Each row of a before or after table is a point. The points were changed in one or more steps. Then noise was added and the rows were shuffled. The steps act on how far a point lies along the listed directions, d1 being the first. Write out the steps. A step turns or swaps two directions, mirrors them in a line or flattens them onto one, adds a multiple of one to another, or multiplies one. Angles are multiples of 10 degrees, from the lower direction toward the higher: turns from -170 to 170, lines from 10 to 170 but not 90. Use the fewest steps. Two steps may share a direction if one is a turn and the other turns, adds or multiplies; they go together, in the order done. Otherwise the lowest direction goes first.
In the rows, zero is written as 128.

Directions:
(1): [87 93]
(2): [ 93 169]
Before:
[[133 171]
 [110  55]
 [159 100]
 [157  57]
 [150 191]
 [179 121]
 [148 166]
 [128 195]
 [171 110]
 [139 135]
 [153 101]]
After, 11 rows:
[[ 52 133]
 [ 63  86]
 [107  94]
 [138 117]
 [175 132]
 [107 101]
 [193 141]
 [195 116]
 [119  83]
 [169 114]
 [130  78]]
Steps: turn d1 and d2 by 80 degrees

Directions:
(1): [ 75 149  81 107]
(2): [110  67 140  87]
(3): [ 98  94 120 189]
Before:
[[104 153 102 136]
 [132 131 153  99]
 [232  90 249 160]
 [132 171 109 112]
 [166 113 154 107]
 [104 123 122 102]
 [145 180 102 145]
 [142 201 106 107]
 [135 104 129 168]
 [130 112 129 166]]
After:
[[189 181 146 134]
 [101 129 103 153]
 [ 37 203  60  31]
 [146 127 143 166]
 [139 103 148 124]
 [162 168 119 162]
 [169 148 145 134]
 [124 138 148 100]
 [121 140 109  74]
 [ 96 122  95 146]]
Steps: mirror d1 and d3 in the line at 80 degrees

Directions:
(1): [191 128 178 151 108 148  66 117]
(2): [111 216 131 102 111 161 113 166]
(3): [ 90  74 133  87 126 135  72 179]
(4): [155 116  67 150  54 120 130 161]
(5): [137 116  88  76 117 187 120  68]
Before:
[[122 217 128 157 106 106 155 146]
 [ 87  91  90 102 118 115 160 104]
 [ 42  80  59  81 146 132 152 112]
 [115 192 184 156 130 108 125 169]
 [125 189  74 145  93 115 128 142]
 [ 87 110  90 126 119 134 169 159]
 [117 111 110 128 157 133 188  96]
 [104  59 120  76 143 125 105 152]
 [133 123 110  91 105 144 151 123]
 [128 210 177 129 116 124  96 171]
 [135 226 165 128 111 154 141 126]
 [164  97 104 117 123 130 150  38]
 [142 249 200 130 122 154 116 161]
 [127 153  99 118 138 152 148  46]]
After:
[[128 218 170 113 120 161 132 122]
 [128 123 135 109 116 123 144 144]
 [114 186 144 122 123 144 132 126]
 [ 86  95 106 122 123  95 161 124]
 [155 100 147 140 144  99 140  73]
 [ 99 200 135 117 129 133 139 129]
 [117 156 138 149 152 116 140  84]
 [100 173  99 117 125 124 104 145]
 [128 206 147 108 109 155 102 146]
 [115 111 125 142 162 118 185 112]
 [139 242 181 108 114 178 119 134]
 [ 61  98  80 129 135  93 161 148]
 [131  74 103 112 114 108 127 159]
 [ 83 108 102 125 124 133 165 163]]
Steps: flatten d1 and d5 onto the line at 10 degrees; flatten d3 and d4 onto the line at 40 degrees

Directions:
(1): [141 158 101 206 114 192 110 139 179 155 143]
(2): [126 134 117 169 121 116 128 209  94  48 123]
Before, 8 rows:
[[121 136 113 149 130 150 124 126 127 127 141]
 [127 131 130 131 126 104 122 162 118  97 127]
 [119 116 127 118 135 125 121 136 114 106 120]
 [142 154  83 212 112 167 120 176 151  93 136]
 [142 145  98 162 128 172 110 117 145 139 127]
 [132 123 121 125 131 125 134 146 109  88 120]
 [137 143 110 150 123 160 117  86 173 184 135]
 [142 125 117 142 134 157 123  98 153 171 117]]
After:
[[138 139 117 117 129 170 117  21 201 249 139]
 [118 118 124 126 133 121 121 155 106  87 119]
 [142 145  99 159 129 173 110 110 148 148 126]
 [127 135 123 154 121  98 122 207  99  53 125]
 [145 120 124 116 138 163 123  51 173 218 120]
 [121 137 113 152 130 149 125 132 126 122 142]
 [131 127 115 146 128 119 135 184  93  49 117]
 [140 160  74 250 106 156 121 248 121  20 132]]
Steps: multiply d2 by 2.5

Directions:
(1): [149 174  53 128 162 153 124 126 121 115  82  45  92 124]
(2): [166 162 159  78 182  76  53 143 167 150 153 122 117 117]
(3): [146 101 176 169 168 156 137 142 102 222 119  86 133 167]
(4): [182  78 132  69 123 133 166  98 121 129 132 145  37 153]
(5): [ 86  79 151 169 196 105 133 129 156 102  72 143  86  78]
Before, 14 rows:
[[110  96 118 170 153 164 168 131  89 119 112 128  93 123]
 [102 169 120 119 121  96  87 153 155 122 156 151 166 104]
 [196 199  86  20   7 137 111  94 102 113 221 144 147 182]
 [ 88 126 145 191 156 104 132 138 134 130  99 114 109 108]
 [128  77 118 148 148 141 154 123 131 128 105 109  92 111]
 [ 88 148 122 160 162 125 121 145 127 128 115 117 138 126]
 [114 124 143 135 186 103 123 121 140 125  82 118  76 102]
 [138 191 135 119 114 122 100 115 122 174 151  84 153 141]
 [135  80 228  98 109  93 123 121 137 162 188 220 146 157]
 [112 139 169 139  78 132 137 140 131 138 158 156 162 144]
 [ 98 158 109 150 120 118 107 130 147  72 124 124 143  85]
 [ 89 101 140 177 181 105  93 146 140 115  97 124 154 103]
 [146 201 103  99  44 134 110 148 105 147 188 130 200 176]
 [107 124 146 138 159 121 140 108 157 119  96 119  81  87]]
After (14 x 14):
[[ 59 109  95 199  58 168 194 133  90  98 100 150 166 132]
 [113 174 109 133 117 113  91 131 152  80 141 122 146  94]
 [104  50 222 136 116 105 155 114 131 145 156 227 133 141]
 [144 153 146 101 182  90  92 125 147 143 115 111  91 116]
 [107 168 124 139 160 118 104 146 130 138 134 112 145 137]
 [135 175 152 136 151  89  85 145 141 159 147 102 127 130]
 [ 77 131 128 187 121 146 160 103 114 141  90 100 131 112]
 [129 141 143 134 174  90  53 152 145 136 136 116 169 123]
 [ 69 137 115 159 128 112 123 146 149 102 122 157 153  85]
 [100 127 167 150  78 139 149 139 127 130 149 158 157 137]
 [ 74  72  73 162  27 186 235  73  85  40  95 175  99 121]
 [171 163 123  99 142 141 106 141  98 156 173 111 117 151]
 [143 163 149  95 151 105 104 116 159 142 133 112  93 105]
 [177 130 124  95 141 122 107 133 136 156 155  96 107 136]]
Steps: swap d2 and d5

Directions:
(1): [ 89 168 113  69 115 249 135  88 150 163 142 106 169 127 133 120 149 114
 122 120]
(2): [178 141 126  97  73 120 117 134 121 196 138 184  65 162 136 159 172  57
 125 142]
(3): [ 92 223 201 157 126 112  98 140 121 102 123 126 140 182 182 109 159 123
 176 137]
(4): [ 98 145 132 104  64  90 164 160 161 119  55  52 133 140  99 164 159 128
  77 146]
(5): [ 72  40 186 130 117 132 142  85 165 120 108 152  88 152 154  61 158 116
  98 114]
Before, 8 rows:
[[ 90 178 155 185 173  74 100 134 133  69 133 117 169 108 169 101  94 163
  159 133]
 [131 156 164 123 122 118 103 110 125 153 137 146 127 152 171 124 155  85
  159 131]
 [185  81  93 146 155 130 136  98 134 174 149 189  95 106 119 131  76 105
  116 135]
 [192 158  67 103 133 152 129 144 117 168 157 166 123  91 122 162  87  99
  145 147]
 [123 160 171 114 161 190  98  88 112 126 172 181 141 136 151  78 133 120
  181 120]
 [162  57  45  45 109 163 158 125 162 213 110 115 114  94  93 195 123 102
   73 118]
 [ 53 146 142 168 198 161 115 102 121  39 154  63 249 103 160  83  68 220
  169 122]
 [201 107 116 202 164  66  87 164  95 115 191 183 101 111 138 122  93 124
  182  84]]
After, 8 rows:
[[148 147 105 147 117 134 120 155 134 132 153 113 144 115 125 135 126 119
  142  90]
 [117 169 169 103 152 199 101  87 117 133 168 172 144 137 149  82 136 117
  176 122]
 [ 28 107 171 166 191 163 121  85 136  38 144  75 229 114 172  53  84 208
  157 115]
 [169 108  84 119 136 159 147 101 146 181 136 156 116 106 109 146  87 105
  103 139]
 [189  51  42  72 137 129 143 134 139 202 130 138 108  87  96 194  99 113
   93 119]
 [ 59 172 165 165 155  96 113 119 154  77 120 100 172 115 169  91 110 156
  142 134]
 [136 169 159 120 121 121 102 114 123 156 138 139 133 150 168 133 156  86
  161 134]
 [180 166  62 102 142 162 134 147 119 156 153 144 144  83 116 162  81 116
  146 146]]
Steps: flatten d1 and d4 onto the line at 130 degrees; turn d2 and d5 by -20 degrees

Directions:
(1): [123 158 100  96 127 125  86 131 154 164 164  94 177  90 166  91 140 115
 124  91 119 104 137  90  96 149 188 134 184 161  52  74]
(2): [130 143 113  69  75 145  88 107 122 105 153 115 135 111 128 249 176 145
 193 130 162 140 129 148 127 122 108  96 133 124  90 156]
(3): [ 80 121 148 163 154  72 153 113 131 154 143 130  85 110 130 196 109 120
 140  92  89 105 133 138 135  68 207 105 116  57 111  93]
(4): [103 172 113 122 178  97 153 116 216 131 117 130 133 105 129 164 127 152
  71  89 175 168  62 117 151 188  92  96 111 122 135 109]
(5): [ 95 122 120  98 151 162  82  59 114 146 120 188  94  96  94  98  79 153
 167 120 128 130 106  67  78 155 150 128  67 118 112 171]
Before, 9 rows:
[[146 129 131 111  72 127 118 138 105  86 148 104 112 151 121 184 155 109
  147 148 123 128 170 172 134  64 151 132 164 108 102 148]
 [185 114  94 115   9 152  92 213  78  99 153  50 233 167 176 137 187  87
  146 147 127 113 181 167 126  90 105 158 232 208  80 105]
 [111 140 123 106 125 104 114 113 143 135 149 108 148 105 149 206 167 134
  152  96 140 113 135 139 123 105 167  97 142 106  73  97]
 [131 108 149 103  50 149 125 137  61  82 163 113 110 150 153 249 181 140
  225 175 135 123 173 178 143  44 106 123 149 139 105 169]
 [125 109 152 167 138 114 140 144  92 124 122 102 126 157 132  89 135 100
  105 129  80  93 162 146 126  91 165 144 157 110 126 105]
 [143 117 117  76  74 166 111 118  80 105 136 140 124 125 106 167 167 150
  195 161 153 136 156 153 127 118  79 115 118 125 130 208]
 [110 125  97  96 126 125  88  92 127 152 158 137 114  95 118 137 124 133
  168  95 111 128 128  95  88 116 194 128 133  96  97 109]
 [137 123 108 135 129 157 132 120  97 142  95 133 135 142 121 110 117 139
  152 153 120 132 136 116 129 114 134 137 145 150 127 133]
 [119 127 138 122 146 130 120 115 156 138 121 171 101 125 101 105 100 128
  115 126 136 148 115 110 127 138 110 136 114 139 171 148]]
After (9 x 32):
[[134 130  84  66 106 160  67  94 125 136 152 136 135 102 116 107 136 137
  168 115 137 145 126  89  82 150 149 136 138 137  98 134]
 [165 123 124 104  76 165 106 143 100  80 127 121 129 162 111  90 140 112
  124 172 135 139 164 144 120 113 115 161 153 152 124 170]
 [170 100 144 119  81 201 124 148  59  81 119 144 140 178 139  47 136 141
  161 210 143 139 159 126 122 124  47 180 136 217 155 192]
 [159 145 104  84 108 154  97 135 142 109 131 106 188 126 146 124 182 139
  127 131 172 134 131 127 121 164  92 128 154 174  96 126]
 [115 115 145 123 110 126 104 114  86 116 138 104 118 138 127 171 158 116
  157 127  99 100 161 151 115  86 162 122 144 102  97 131]
 [147 101 126 128 128 171 141 135  82 128 105 165 123 143 102  14 113 139
  128 169 128 131 150 120 118 146  82 158 108 148 170 194]
 [108 130 145 130 144 110 125 114 156 141 129 167  92 118 107 144 103 124
  124 116 126 142 119 118 133 116 132 123 118 117 162 137]
 [161  96 110 175  79 134 124 208  80 137 123  85 204 168 164  12 113  78
   97 134  78  96 174 129 111  91 149 188 201 190 110  83]
 [120 120 112 141 141 145 135 109  95 152  96 141 125 133 121 116 104 140
  155 144 110 128 134 111 121 105 152 133 136 134 123 129]]
Steps: turn d2 and d3 by -100 degrees; add -0.5 times d4 to d5

Directions:
(1): [181 130 135  86 115 158 150 143  79 122 172 146 141 122 111 120 125  77
 202  75  69  58 162 155 191 103 141 126 140 115  64 169 110 151 130 145
 178 110 211 195 114 183 148  68  89 133 112 127 135  93 166 162 126  73
 173 169  69 153 121  78 196 151  96  79]
(2): [132 198  24 139 112 124 151 157 124 175  44  96 167 143 144 125 192 149
 137 107 125 105 162 155 136 178  91 128  87 143  93  89  70  92 168 106
 106 137 159 141 189  72 138 159  25 145 141 148 126  92 151 127  81 133
 161 109 198 141 126 135 165  73  58 154]
(3): [ 37 128 103 157 135 125 115 170  87 170 158 121 123  26  31 101 116  97
 130 105 171 100 152 192 117 150 100 162  96 136 133 128 164 154  84 121
 126 143  97 144  19 175  96 114  89  99 114 150 182  74 101 101  77 185
 134 113 178  89 122  86 149 115 165 136]
Before (13 x 64):
[[160  98 166 134 129 107 122  85 154 108 134 132 112 167 162 142  98 149
   96 160 127 173  99  72 108 105 163 122 152 118 159 144 143 126 135 127
  121 126 103 111 145 115 137 139 196 120 131 117  97 161 112 120 162 136
  107 121 101 108 146 146  81 142 147 128]
 [189 143 112 119 122 110 150 109 152 110  96 121 124 193 212 138 152 152
  135 140  96 131 122  87 122 145 145 115 137 123  97 109  85  95 171 120
  127 124 169 135 212  70 152 137 116 162 140 108  83 144 154 137 155  94
  125 149 115 142 132 151 126 130  82 131]
 [119 128 143 134 132 128 107 129 125 124 134 132 121 133 140 128 138 152
  117 123 130 142 108 120 125 130 117 141 128 123 146 133 150 125 116 128
  116 133 127 110 113 131 123 130 150 128 135 132 119 133 127 113 131 140
  107 126 123 117 138 127 108 123 141 125]
 [162 144 125 121 130 126 117 117 141 131  98 112 136 169 159 131 148 159
  128 129 122 136 131 117 128 149 133 113 128 141 127 125  90 108 144 128
  118 138 147 117 174  95 133 152 114 148 133 118 108 138 154 131 135 105
  128 140 124 154 125 137 121 112 100 136]
 [113  95 155 141 126 125 113 122 152 108 160 123 117 113 104 117 111 129
  108 152 148 147 127 124 112 117 134 126 128 139 158 137 151 136 104 141
  110 132  88 100 116 149 118 132 178 123 131 134 130 145 106 117 149 143
  102 128 120 119 120 132  94 142 163 137]
 [116 145 107 144 130 124 128 152 106 135 114 125 141 119  99 121 144 134
  131 116 135 116 131 142 126 134 111 141 113 133 127 128 120 139 115 129
  124 133 124 138 123 126 112 116 101 120 133 128 144 116 123 125 109 141
  130 135 151 118 122 133 144 120 122 136]
 [126 174  90 138 133 124 124 132 148 142  73 102 143 148 149 131 155 158
  101 143 135 146 130 119 128 152 115 106 114 148 130 100  97 104 147 111
  103 135 127 124 177  78 138 165 101 141 146 138 120 139 135 128 132 132
  138  92 177 117 132 144 112 104 105 149]
 [139 139  93 120 132 134 127 125 134 131 101 127 138 163 155 129 138 140
  110 130 130 144 140 105 128 135 116 122 122 143 119 124  91 114 152 111
  115 129 144 125 154 105 131 143 104 138 134 127 115 141 147 144 126 113
  134 112 133 138 123 142 127 112  97 125]
 [ 85 137 109 152 124 119 126 155 113 153 126 112 133  88  83 122 128 120
  108 120 157 123 130 154 124 141 103 142 123 133 133 112 145 125 112 106
  107 136 103 135 101 139 116 132 102 115 128 130 150 102 102 110  95 149
  141 134 170 115 118 119 128 116 136 143]
 [186 151 117 125 121 125 125  79 174 129  52 120 143 213 207 145 179 183
   92 158 124 163 101  78 136 148 142 102 127 119 135  90  84  92 176 126
   99 127 140  91 249  56 134 178 128 152 137 123  75 159 135 129 145 116
  117 122 136 156 130 182  87 106  77 141]
 [142 145 110 132 116 118 132 110 136 140 112 123 128 148 145 131 136 137
  132 143 126 140 120 115 134 125 132 112 122 132 146 116 120 125 138 124
  114 127 137 124 163 101 137 142 126 131 138 126 121 137 129 107 123 129
  119 116 144 135 128 151 116 115 121 134]
 [ 81 130 135 145 144 130 111 138 125 138 132 134 120 110 106 126 109 138
   99 130 153 144 122 131 104 138 107 138 122 145 155 106 145 131 125 134
  107 138  91 115  86 132 104 143 140 136 132 117 150 131 105  96 132 171
  113 108 160 103 141 120 101 114 153 139]
 [191 171  79 113 104 139 141 142 115 141  75 113 167 178 164 133 175 126
  161 101  85  84 163 146 159 151 107 109 116 137  71 103  61  92 175 126
  123 125 190 162 198 103 147 130  53 166 144 140 109 114 172 157 117  83
  161 131 119 157 126 127 177 106  48 126]]
After (13 x 64):
[[178  81 207  96 121 150 113 118  98  90 200 158 119 139 119 131  89  81
  166 107  84  89 134 134 162  86 151 118 165 119 102 159 139 150 114 157
  161 110 164 164  91 200 131  74 169 137 119 120 125 137 145 162 163  76
  130 162  27 139 126  97 152 176 136  83]
 [100 111 134 160 133  97 114 108 145 141 125 119 113 116 118 129 104 148
   80 161 163 170 107 105  88 129 139 139 125 127 169 130 157 130 115 115
  103 138  70 105 102 119 119 150 168 106 130 133 123 134  93  97 126 181
  104 101 153  82 144 135  82 120 163 149]
 [133 158 106 131 131 132 130 129 142 133  86 127 139 166 162 139 141 158
  109 129 125 144 128 111 119 143 108 119 123 146 134  93 103 105 163 129
  102 134 126 119 163  91 126 158 115 156 143 114 121 141 130 113 141 139
  127 112 158 131 143 139 110 100 103 141]
 [158 153 105 125 112 127 144 135 132 133  95 114 148 163 151 138 151 137
  123 119 115 125 128 121 147 131 116 118 137 130 109 112 103 103 151 110
  110 124 147 138 190 103 145 135  99 142 138 121 114 124 134 136 122 101
  156 149 141 152 119 140 135 119  89 133]
 [149  64 237 119 140 135  92  65 153  89 174 161  95 146 140 133  95 135
   93 165 136 169  75  76 131  94 178 116 166 102 170 142 167 151 108 153
  134 119 101  93 124 154 109 125 232 120 114 108 101 177  99 123 179 126
   84 146  64 124 129 146  57 172 175 105]
 [156 142 122 126 124 130 137 136 115 117 112 133 143 155 133 126 147 139
  140 117 112 120 129 120 140 123 123 128 127 127 115 135 105 133 133 135
  134 126 148 140 157 118 126 113 114 133 136 118 125 131 137 139 129 113
  132 146 124 135 123 141 143 129 106 125]
 [139 100 153 111 139 142 118 115 129 105 155 146 117 150 138 125 102 121
  114 135 127 146 128  96 130 107 135 123 144 132 132 150 125 139 128 126
  133 123 137 128 113 144 126 117 154 130 125 117 120 155 137 145 151 107
  123 127  90 130 123 131 114 145 133 105]
 [127  72 201 126 141 113 119 107 129  90 198 148  84 112 131 121  81 109
  129 145 123 133 104 101 111 107 165 135 157 113 136 149 168 148 105 141
  149 123 120 136  82 158 118  96 196 127 118 102 120 145 114 121 169 125
   96 157  75 104 129 116 103 181 176 110]
 [110 132  95 153 119 120 123 135 158 134 106 105 134 123 116 120 148 148
  105 146 155 145 141 136 107 146 114 124 102 150 147 113 121 112 125 128
   90 139  92  97 154 108 121 159 127 132 141 148 129 131 114 112 124 152
  113 112 165 123 120 143 106 108 128 158]
 [120 141 128 135 129 128 110 133 127 132 118 125 127 138 145 127 148 160
  114 122 130 143 112 122 124 138 111 140 121 125 143 124 142 119 123 123
  111 135 130 108 125 123 125 140 138 129 139 136 118 129 130 111 124 142
  111 123 136 118 138 130 112 114 130 131]
 [166 123 178 109 139 139 119 102 149  92 139 133 124 166 161 137 110 137
  116 149 109 150 105  92 144 100 157  95 157 132 135 140 125 127 130 134
  133 120 136 130 158 123 146 129 178 140 135 116 106 171 137 146 181  94
  125 125  93 125 135 139  99 157 135 113]
 [143 121 147 127 121 123 125 101 131 124 147 135 117 141 135 131 112 123
  135 147 123 143 112 111 135 107 145 112 139 126 154 133 140 137 124 135
  126 124 133 126 138 126 134 126 159 125 131 122 123 147 125 109 139 122
  111 126 113 132 129 144 108 136 144 122]
 [144 100 186 119 140 130 102 109 131 112 161 134 112 137 123 126 106 134
  127 133 129 138 119 114 126 121 152 120 148 133 146 152 130 139 111 141
  136 134 126 119 112 146 123 127 166 132 121 111 122 144 135 131 151 108
  112 153  86 139 125 119 109 146 150 118]]
Steps: turn d2 and d3 by -110 degrees; turn d1 and d3 by 40 degrees

Directions:
(1): [ 49 137 159  90 142 159 124  80 101 146 181 154 158  81 119 129 157 146
 220 196  74 110 170 129  78 132 115 161  38 126 150 104  77 163 149 111
 182  70 165 159 130 198 106 155 154  56 115 165 190 133 145  99 179 149
 150 127 103 121 173 134 101  85 101  98]
(2): [ 81 149 135 209  65 122  87 151  96 159 148 164 152 148 139 185 186 147
  84 170 112 115 169 145 179  99 149  88 104 127 167 190 176 156 140 105
 102  80 232 124 104 101 144  96  76 115 140  96 127 128  50  72 150  52
 153  78 133 168  76  97 125 146 103 125]
(3): [172 109 152 131 178  40  92  91 186 151 218 104 106 157 103 129  90 172
 138 110 146  98 138 135 159  85 108  96  98 133 109 116  81 121 115  80
  64 109 128  84 214 110 104 112 166  80  92 156 139  69 149 154 122 124
 181 106 191 183  87  48 116  78 105 158]
Before:
[[127 115 117 123 147 124 139 114 143 130 132 116 127 130 111 124 101 125
  140 116 128 125 114 103 127 123 122 130 133 124 119 119 118 116 124 118
  117 127 108 130 134 128 123 125 138 128 116 132 128 129 142 145 121 138
  124 127 138 128 121 129 139 121 149 127]
 [137 131 110 113 122 149 141 131 128 120 106 131 118 123 130 116 132 124
  140 117 123 141 115 125 118 152 135 138 154 127 123 119 137 128 113 140
  147 155 112 143 103 130 138 135 126 148 139 123 121 147 131 134 121 141
  106 160 103 107 153 165 137 144 144 118]
 [132 122 135 111 142 121 121 116 131 119 153 112 133 134 122 110 108 128
  151 112 129 133 124 126 108 122 119 125 122 121 117 113 106 134 114 122
  134 129 113 125 144 147 125 137 143 109 124 140 140 120 149 141 128 136
  136 134 133 124 147 116 131 113 121 132]
 [113 128 126 117 136 129 123 115 120 138 143 133 136 110 126 130 128 140
  160 143 112 119 138 130 110 127 122 148 121 118 131 131 115 136 132 117
  145 107 146 143 139 145 129 126 133 112 132 137 141 135 138 116 135 142
  124 131 128 119 135 125 105 112 118 122]
 [124 134 144 106 144 125 145 110 132 136 139 112 129 109 118 124 126 136
  151 139 132 129 134 123 104 138 119 139 104 124 127 106  98 129 136 128
  146 124 113 136 133 146 122 136 137 111 134 144 151 128 139 122 130 149
  133 132 131 121 142 136 138 105 122 130]
 [138 125 126 167 118 109 131 149 127 126 130 123 136 142 131 134 127 129
  113 124 152 136 132 137 155 121 138 109 145 122 117 152 150 131 123 123
  100 130 139 120 138 109 148 106 103 148 139 116 120 118 118 141 118  97
  139 111 139 158  95 104 134 141 120 141]
 [128 118 146 101 144 125 130 114 137 131 154 128 129 116 113 112 111 131
  140 119 120 118 129 118 107 134 118 128 120 125 112 104 108 134 124 126
  133 117 115 119 135 146 112 139 140 111 127 145 139 122 148 127 130 144
  137 136 130 135 145 122 137 102 128 130]
 [ 65 150 133 185  46 167 113 157  79 140  99 167 161 127 154 168 193 125
   76 157 101 111 146 134 154 126 152 107 131 113 173 170 186 148 153 124
  133 102 219 152  64 117 154 121  69 135 153  81 117 155  48  78 140  75
  117 108 109 135 114 149 130 168 117 110]
 [136 137 118 148 112 113 112 151 132 118 126 129 132 146 140 145 143 120
   97 125 138 128 120 131 165 114 134 113 139 124 130 152 157 119 135 114
  117 135 145 115 130 103 127 113 119 132 140 113 123 137 113 127 122 109
  125 121 142 129 103 115 123 141 129 118]
 [116 137 132 172  93 119 104 154 106 143 153 127 139 143 128 159 152 151
   92 144 115 127 148 132 153  99 138 101 117 130 151 164 151 143 120 123
   98 107 175 119 132  90 135 102 100 112 130 107 117 128  75 111 143  85
  139 105 134 157  97 102 122 129  97 127]
 [117 127 148 100 147 122 127 107 126 122 156 137 120 112 121 116 125 127
  157 121 125 127 130 125 109 112 116 137  95 139 128 107  97 142 136 126
  129 104 118 128 157 148 109 133 166 107 119 146 152 127 150 140 136 147
  137 129 126 120 140 119 118 109 124 123]]
After:
[[151 124 119 173 116 105 130 159 131 125 122 115 130 150 131 133 124 125
  101 113 159 137 126 139 161 122 141 100 159 123 115 155 159 128 121 127
   94 135 132 117 138  99 152 103  98 158 141 110 112 116 116 144 111  93
  137 112 142 160  91 103 137 146 126 144]
 [101 133 124  94 129 163 141 111 118 128 129 143 130 105 127 115 144 134
  177 148  99 132 132 128  95 153 129 151 117 126 129 107 116 139 122 133
  173 131 129 154 104 158 129 147 139 116 133 136 147 147 138 122 144 147
  116 161  91 104 171 168 127 125 135 105]
 [  7 155 158 153  55 190 113 121  58 150 138 186 181  93 145 168 212 139
  141 207  60  98 175 136 116 128 143 132  67 111 187 155 151 174 167 109
  171  61 246 175  64 167 139 140  87  82 146 107 160 162  63  58 176  91
  135 108  92 131 147 155 108 136  98  86]
 [137 136 116 149 112 109 112 152 131 118 125 128 132 149 139 146 141 120
   94 124 139 128 117 132 166 111 132 112 142 124 130 153 158 122 134 117
  116 137 140 116 131 102 128 112 119 134 138 113 120 135 114 127 122 110
  126 118 144 131 101 116 124 143 130 120]
 [115 129 126 119 135 126 123 118 122 137 141 132 136 113 125 130 125 139
  155 143 113 119 134 131 112 128 119 148 124 117 133 130 116 136 131 114
  144 108 145 142 138 145 128 127 130 111 133 138 138 134 137 121 135 141
  121 129 127 121 133 125 104 112 119 123]
 [138 126 140 108 142 113 129 121 136 119 141 132 112 123 124 118 119 125
  134 105 140 131 121 127 120 112 116 126 116 138 119 110 110 131 132 129
  118 115 108 123 156 128 114 127 156 125 122 137 136 125 146 148 122 139
  129 131 132 122 128 120 124 121 129 128]
 [149 124 126 117 139 114 121 127 139 116 142 107 127 144 124 112 104 125
  129  97 142 138 114 126 119 122 125 116 141 122 112 122 119 127 112 126
  121 139 105 118 141 131 125 133 137 122 130 133 124 121 146 145 118 131
  131 130 138 125 136 114 138 123 129 138]
 [141 115 140 108 140 120 131 122 141 125 142 124 126 125 114 113 105 125
  122 105 129 123 120 119 117 133 121 123 139 125 108 107 119 125 119 129
  123 128 106 111 133 135 115 131 135 125 128 137 127 121 143 133 118 140
  132 136 136 134 137 124 144 112 136 138]
 [126 136 126 178  93 116 103 163 110 142 142 123 132 151 127 158 148 148
   73 133 120 131 142 128 160  99 139  96 129 132 149 167 161 137 115 126
   88 115 167 115 134  80 139  98  98 124 131 101 107 125  75 115 134  84
  136 104 137 160  90 101 126 135 104 132]
 [137 115 112 129 146 118 138 120 148 127 127 112 121 138 113 125  94 121
  127 107 136 128 106 105 131 122 125 127 145 125 117 122 125 116 117 122
  110 136 103 127 134 118 127 123 135 137 121 126 120 129 138 152 115 138
  122 128 142 131 112 130 143 126 153 134]
 [131 136 142 109 143 125 146 111 133 136 135 110 128 111 118 125 126 134
  146 133 138 130 132 124 108 138 119 137 112 123 126 106 100 128 135 130
  142 128 112 133 132 142 126 134 141 116 136 142 146 128 140 127 125 151
  131 133 134 124 138 135 140 108 125 130]]
Steps: add -1.5 times d3 to d1
